Rows are points. To make a cloud, some directions were put in groups of two or more. Within a group, all points are equally far from the middle, so they leave a hole (a ring in 2 directions, a hollow ball in 3). The other directions are filled evenly. Then the cloud was stretched, turned, moved and blurred a little. How many holes are there, and how many directions does each take, smallest first?

Cloud, 15 rows:
[[ 0.29 -0.36]
 [-0.09 -0.02]
 [-0.56 -0.32]
 [ 0.15 -0.43]
 [ 0.04 -0.32]
 [ 0.38 -0.12]
 [ 0.32  0.05]
 [-0.44  0.12]
 [ 0.38  0.19]
 [-0.55 -0.15]
 [-0.21  0.32]
 [ 0.01  0.07]
 [-0.08 -0.05]
 [ 0.01 -0.33]
 [ 0.09  0.17]]
Holes: 0

Cloud:
[[-0.38 -0.01  0.27]
 [-0.08 -0.21 -0.43]
 [-0.24  0.40  0.13]
 [ 0.11  0.44 -0.18]
 [-0.32 -0.13  0.15]
 [ 0.01  0.50 -0.26]
 [-0.39  0.03  0.22]
 [-0.29 -0.18  0.40]
 [-0.05 -0.31  0.24]
 [ 0.27  0.23  0.19]
 [-0.37  0.37 -0.20]
 [-0.28 -0.16 -0.34]
 [-0.26  0.33  0.38]
 [-0.22  0.40  0.20]
 [-0.25 -0.21  0.15]
 [ 0.26  0.26  0.19]
 [-0.10  0.50 -0.18]
 [ 0.07 -0.28  0.14]
 [-0.02  0.44  0.23]]
Holes: 1 (2)

Cloud (20 x 3):
[[-0.31  0.29 -0.40]
 [-0.33 -0.31 -0.20]
 [-0.29 -0.16  0.22]
 [ 0.14 -0.32 -0.30]
 [-0.33 -0.12  0.15]
 [-0.05  0.30  0.25]
 [ 0.12 -0.41  0.33]
 [ 0.12  0.22 -0.41]
 [-0.33 -0.20  0.05]
 [ 0.04 -0.34 -0.49]
 [-0.44 -0.21 -0.27]
 [ 0.18  0.31  0.20]
 [-0.01  0.32 -0.30]
 [ 0.33  0.19  0.11]
 [-0.38  0.09 -0.06]
 [-0.29  0.04  0.24]
 [-0.43 -0.18 -0.21]
 [ 0.04 -0.39 -0.21]
 [-0.31  0.30 -0.44]
 [-0.05 -0.40 -0.19]]
Holes: 1 (2)

Cloud, 29 rows:
[[ 0.29 -0.13 -0.07 -0.44]
 [ 0.28 -0.37 -0.03  0.28]
 [ 0.15  0.33  0.16 -0.01]
 [ 0.09 -0.41  0.35 -0.22]
 [ 0.32  0.22  0.09  0.08]
 [-0.17  0.17 -0.42  0.14]
 [ 0.02  0.33  0.11 -0.26]
 [-0.10 -0.33  0.39  0.18]
 [ 0.38 -0.06 -0.07  0.26]
 [ 0.32 -0.23  0.12 -0.36]
 [ 0.19 -0.38 -0.30  0.21]
 [ 0.18 -0.12 -0.46  0.11]
 [ 0.07 -0.43  0.04 -0.44]
 [-0.20  0.21  0.19 -0.27]
 [-0.40  0.06 -0.07 -0.32]
 [-0.08 -0.55 -0.30 -0.11]
 [-0.48 -0.08 -0.17 -0.22]
 [-0.25  0.16 -0.42  0.06]
 [-0.11 -0.50 -0.08 -0.39]
 [ 0.27  0.16 -0.02 -0.37]
 [-0.09 -0.54 -0.26 -0.20]
 [ 0.13 -0.38 -0.09 -0.45]
 [ 0.29 -0.37  0.25  0.10]
 [-0.17  0.18 -0.35  0.25]
 [-0.34 -0.19  0.20 -0.35]
 [ 0.13 -0.06 -0.51  0.00]
 [ 0.12 -0.41  0.30 -0.28]
 [ 0.07 -0.48 -0.34  0.06]
 [ 0.15 -0.31 -0.27 -0.40]]
Holes: 2 (2, 2)

Cloud (29 x 4):
[[ 0.05 -0.11 -0.56 -0.23]
 [ 0.24  0.16 -0.25  0.28]
 [-0.29 -0.23 -0.65  0.29]
 [-0.03 -0.22 -0.17  0.14]
 [-0.41 -0.27 -0.19 -0.22]
 [ 0.28  0.18 -0.44 -0.20]
 [ 0.33 -0.35 -0.22  0.07]
 [-0.34 -0.40  0.03  0.18]
 [-0.09 -0.12  0.11  0.50]
 [-0.30  0.14 -0.15 -0.02]
 [-0.09  0.25  0.05  0.43]
 [ 0.22  0.13 -0.06  0.28]
 [-0.04  0.09 -0.39  0.42]
 [ 0.52 -0.04 -0.34  0.17]
 [ 0.28 -0.35 -0.02  0.02]
 [ 0.00  0.27 -0.45 -0.37]
 [ 0.24 -0.40 -0.50  0.14]
 [-0.02 -0.23 -0.27 -0.10]
 [-0.18  0.17 -0.20  0.07]
 [ 0.04  0.17  0.28 -0.27]
 [ 0.11  0.19 -0.35  0.25]
 [ 0.47 -0.44 -0.51  0.17]
 [-0.22  0.37  0.24 -0.18]
 [ 0.14 -0.45 -0.19 -0.32]
 [-0.30 -0.22 -0.07 -0.22]
 [ 0.20  0.14 -0.46  0.10]
 [ 0.15  0.18 -0.47  0.00]
 [-0.28  0.16 -0.10  0.08]
 [-0.08  0.21 -0.53  0.31]]
Holes: 0

Cloud:
[[-0.25 -0.26 -0.29 -0.48 -0.18  0.32]
 [-0.13  0.20 -0.47 -0.12 -0.13  0.09]
 [-0.23 -0.10  0.32  0.02  0.03 -0.36]
 [ 0.21 -0.25 -0.24 -0.16  0.48  0.14]
 [-0.43 -0.03  0.05 -0.12 -0.33  0.17]
 [-0.08  0.23 -0.42 -0.14  0.15 -0.06]
 [-0.09  0.24 -0.38  0.35  0.25  0.24]
 [ 0.40  0.01  0.16 -0.20 -0.23  0.10]
 [-0.16 -0.39 -0.45  0.30  0.01 -0.13]
 [-0.35  0.38 -0.41  0.35 -0.38 -0.19]
 [-0.14  0.36 -0.10 -0.20 -0.55  0.20]
 [ 0.07 -0.54 -0.19  0.41 -0.13  0.09]
 [-0.06  0.43 -0.22 -0.22 -0.44 -0.16]
 [-0.20 -0.47 -0.29  0.30 -0.13  0.36]
 [ 0.37  0.09 -0.35  0.33 -0.33  0.12]
 [-0.12  0.08 -0.50 -0.52 -0.22 -0.07]
 [ 0.19  0.01 -0.34  0.17  0.13 -0.49]
 [ 0.19 -0.22 -0.30 -0.10  0.00 -0.31]
 [-0.20  0.14  0.20  0.44 -0.08 -0.03]
 [-0.41  0.15 -0.27  0.21 -0.37  0.23]
 [-0.60  0.13 -0.26  0.06  0.24 -0.29]
 [-0.21  0.21  0.19 -0.16 -0.42  0.02]
 [-0.23  0.17  0.32 -0.12  0.06  0.28]
 [-0.25  0.44  0.25 -0.30  0.08 -0.29]
 [ 0.12  0.14  0.22  0.24  0.12 -0.40]
 [-0.25 -0.05  0.44 -0.32  0.19 -0.40]
 [ 0.19 -0.17  0.17  0.44 -0.19 -0.04]
 [ 0.29 -0.24  0.20 -0.37 -0.01 -0.11]
 [-0.43  0.10  0.01 -0.33 -0.62  0.18]
 [-0.02 -0.50 -0.01  0.20 -0.14  0.07]
 [-0.47  0.38 -0.13 -0.19 -0.16 -0.20]
 [ 0.32 -0.17 -0.31  0.05  0.36  0.17]
 [-0.01  0.40 -0.23  0.36 -0.22 -0.31]
 [ 0.01  0.39 -0.01 -0.38 -0.59 -0.10]
 [ 0.31  0.01 -0.11 -0.09  0.10 -0.35]
 [-0.10 -0.37 -0.18 -0.46  0.08  0.39]
 [-0.52 -0.18 -0.19 -0.34 -0.15 -0.16]
 [ 0.23  0.14 -0.49  0.12 -0.37  0.30]
 [ 0.19 -0.09 -0.43  0.08  0.12 -0.07]
 [-0.45  0.35 -0.24 -0.30  0.00 -0.19]
 [ 0.12  0.31 -0.21 -0.24  0.28  0.15]
 [-0.36 -0.24 -0.16 -0.42  0.33 -0.31]
 [ 0.04 -0.18 -0.51  0.19  0.07 -0.36]
 [-0.01  0.08 -0.64  0.18 -0.25 -0.27]
 [-0.33 -0.17 -0.59 -0.02 -0.26 -0.20]
 [ 0.35  0.18 -0.24 -0.40 -0.28  0.31]
 [-0.40 -0.01  0.21  0.00  0.07  0.08]
 [ 0.31  0.28  0.07  0.00  0.12  0.18]
 [ 0.01 -0.12 -0.54 -0.15 -0.12 -0.22]
 [ 0.42  0.05  0.03  0.03 -0.09  0.06]
 [-0.30 -0.29  0.18 -0.43 -0.14 -0.34]
 [-0.06  0.29 -0.36  0.34 -0.33  0.34]]
Holes: 1 (3)

Cloud, 53 rows:
[[-0.01 -0.03  0.43  0.36 -0.03 -0.13]
 [-0.24 -0.05 -0.41  0.07 -0.39  0.00]
 [-0.16 -0.11 -0.10 -0.13 -0.30  0.52]
 [ 0.39 -0.26  0.02 -0.23  0.46  0.39]
 [ 0.47 -0.12 -0.06 -0.20 -0.22 -0.28]
 [ 0.03  0.05  0.11 -0.19  0.10  0.62]
 [ 0.17  0.21  0.25  0.25  0.40 -0.13]
 [ 0.41  0.43 -0.04 -0.09  0.44  0.09]
 [-0.34  0.03  0.34  0.03  0.33 -0.02]
 [ 0.53 -0.06  0.23 -0.21 -0.27 -0.09]
 [-0.24  0.43  0.34 -0.29  0.32 -0.07]
 [ 0.02  0.29 -0.62  0.20  0.28  0.18]
 [ 0.08  0.05  0.58 -0.30 -0.19 -0.06]
 [-0.16 -0.20  0.46  0.32 -0.27 -0.05]
 [ 0.41 -0.28  0.08 -0.04  0.27  0.34]
 [ 0.32 -0.05 -0.62 -0.22 -0.16  0.14]
 [ 0.15  0.35 -0.18 -0.14 -0.02 -0.45]
 [-0.10 -0.14  0.36  0.37  0.48 -0.11]
 [ 0.00  0.29 -0.25  0.32 -0.24  0.05]
 [ 0.05  0.49  0.02 -0.11  0.20  0.18]
 [ 0.49 -0.42 -0.03 -0.11 -0.10  0.41]
 [ 0.06  0.35 -0.30  0.08 -0.21  0.03]
 [-0.42  0.06  0.19 -0.05 -0.03  0.00]
 [-0.36  0.17 -0.43  0.32  0.24 -0.35]
 [ 0.24 -0.19  0.19 -0.02  0.41  0.32]
 [ 0.14  0.15 -0.35 -0.26  0.13 -0.45]
 [ 0.20 -0.05  0.23  0.02  0.45  0.34]
 [ 0.34 -0.39  0.09  0.03  0.00  0.43]
 [-0.25 -0.06 -0.31 -0.10 -0.54  0.05]
 [-0.14 -0.02 -0.07  0.29  0.09  0.58]
 [-0.24 -0.01 -0.47 -0.09  0.22 -0.01]
 [ 0.01 -0.25 -0.10 -0.38  0.51  0.31]
 [-0.53 -0.03 -0.04  0.21  0.06 -0.05]
 [-0.23  0.37  0.01 -0.28 -0.53 -0.29]
 [ 0.21 -0.10  0.26 -0.35  0.34  0.37]
 [ 0.26  0.27 -0.19  0.09  0.23 -0.37]
 [ 0.44 -0.17 -0.15  0.44 -0.04 -0.15]
 [ 0.39 -0.13  0.24 -0.26  0.28  0.08]
 [ 0.05  0.39 -0.38 -0.02 -0.02  0.25]
 [ 0.32  0.23  0.03 -0.14 -0.18 -0.46]
 [ 0.32  0.32  0.11 -0.12  0.08 -0.36]
 [ 0.18 -0.25 -0.17 -0.37 -0.16 -0.35]
 [-0.10 -0.47 -0.04  0.15  0.19 -0.42]
 [ 0.47  0.04 -0.13 -0.15 -0.39 -0.27]
 [ 0.00 -0.10  0.05 -0.41  0.60  0.46]
 [ 0.31  0.22  0.11  0.08  0.16  0.45]
 [ 0.23 -0.11 -0.21  0.26  0.10 -0.52]
 [ 0.08  0.22  0.27  0.27  0.25 -0.07]
 [ 0.38  0.35 -0.20  0.01 -0.31  0.25]
 [-0.12 -0.31 -0.32 -0.17 -0.38  0.27]
 [ 0.40  0.25 -0.25 -0.03 -0.24 -0.09]
 [ 0.21 -0.25  0.20  0.25  0.40  0.05]
 [ 0.00 -0.28 -0.16 -0.27  0.33  0.45]]
Holes: 1 (3)
